Every row gives one point. Each copy is the shape, with its points in the same order, stretched, turned, moved and blurred by noise. Say if it was mirrored as well.
In the rows, 128 means zero.

Shape (7 x 3):
[[101 149 103]
 [ 95 109 109]
 [118 116 108]
 [120 164 249]
 [137 124 100]
 [113 110 118]
 [123 124 108]]
Copy 1 (7 x 3):
[[143 100 144]
 [159 132 156]
 [150 123 132]
 [ 35 125 110]
 [150 115 117]
 [147 127 136]
 [143 120 129]]
Copy 1 is: only turned
Copy 2 (7 x 3):
[[118 113 171]
 [156  92 162]
 [135 111 150]
 [ 46  37  79]
 [125 134 150]
 [142 103 148]
 [122 119 151]]
Copy 2 is: mirrored
Copy 3 (7 x 3):
[[ 93 105 169]
 [107 141 173]
 [127 133 163]
 [105 162  31]
 [137 118 164]
 [122 139 163]
 [123 121 161]]
Copy 3 is: only turned

Shape (7 x 4):
[[144 162 105 103]
 [123 114 118 161]
 [152 137 108 109]
 [150 130 148 108]
 [ 44  74 137  97]
 [ 89 165 116 106]
 [143 113 119 120]]
Copy 1 (7 x 4):
[[149 137 133 100]
 [131 103 115 122]
 [156 143 109 106]
 [136 152 129 133]
 [153  85 177 224]
 [149 107 173 128]
 [142 133 113 132]]
Copy 1 is: only turned
Copy 2 (7 x 4):
[[ 87 160 158 129]
 [163 153 134 102]
 [101 171 141 132]
 [108 118 117 124]
 [249 128 126 206]
 [133 123 182 145]
 [133 161 120 129]]
Copy 2 is: only turned
Copy 3 (7 x 4):
[[105 108 132 162]
 [132 128 138  86]
 [104 114 115 145]
 [133 121 106 139]
 [152 221 144 121]
 [128 137 168 162]
 [114 129 110 123]]
Copy 3 is: only turned
Copy 4 (7 x 4):
[[100 108  89 131]
 [136 131 151 123]
 [ 95 118 116 131]
 [102 134 124 164]
 [156  49 174 186]
 [144  88  93 149]
 [102 124 141 139]]
Copy 4 is: only turned

Shape (9 x 6):
[[173 138 123 109 124 144]
 [163 127 153  81 125 116]
 [140 117 106 166 184 161]
 [107 124 112 146 117 113]
 [111 163  93 177 127 141]
 [121 118 108 128 166  98]
 [130  76  97  96 121 153]
 [128 120 159 161 120 100]
 [126 176 149 159 133 211]]
Copy 1 (9 x 6):
[[144 113 112 149 141 149]
 [139  80 109 122 147 120]
 [ 84 163 182 149 141 182]
 [118 177 117 107 143 129]
 [109 214 131 149 168 146]
 [ 96 144 143 102 160 152]
 [168 123 138 100  86 160]
 [ 79 163 110 118 134 102]
 [135 187 181 202 155 119]]
Copy 1 is: only turned
Copy 2 (9 x 6):
[[139 106 173 108 120 127]
 [153 148 182 139  76 129]
 [139 109  83  81 199 118]
 [108 113  97 140 130  95]
 [ 95  84 108 122 184  87]
 [150 145  90 117 137  75]
 [ 94 130 111  62 110 133]
 [154 112  95 188 112 119]
 [ 69 108 185 111 198 169]]
Copy 2 is: mirrored
Copy 3 (9 x 6):
[[ 96 111 107 162 100 159]
 [131  97 122 168 150 143]
 [113 181  66 117 100 208]
 [137 113 137  84 104 143]
 [129 141 120 101  31 152]
 [166 109 109  94 131 180]
 [ 62  88  85 100 160 151]
 [166 156 166 101 131 146]
 [ 90 204  73 189  43 129]]
Copy 3 is: mirrored
Copy 4 (9 x 6):
[[127 142 139 146 120  91]
 [151 165 172 157 140 112]
 [ 82 135 106 133  36 139]
 [123 126 117 123 143 153]
 [ 91 128  62 122 108 131]
 [ 96 144 134 158 116 170]
 [165  81 161 142 108 158]
 [120 173 142  98 160 134]
 [137 155  50 106  26  86]]
Copy 4 is: only turned
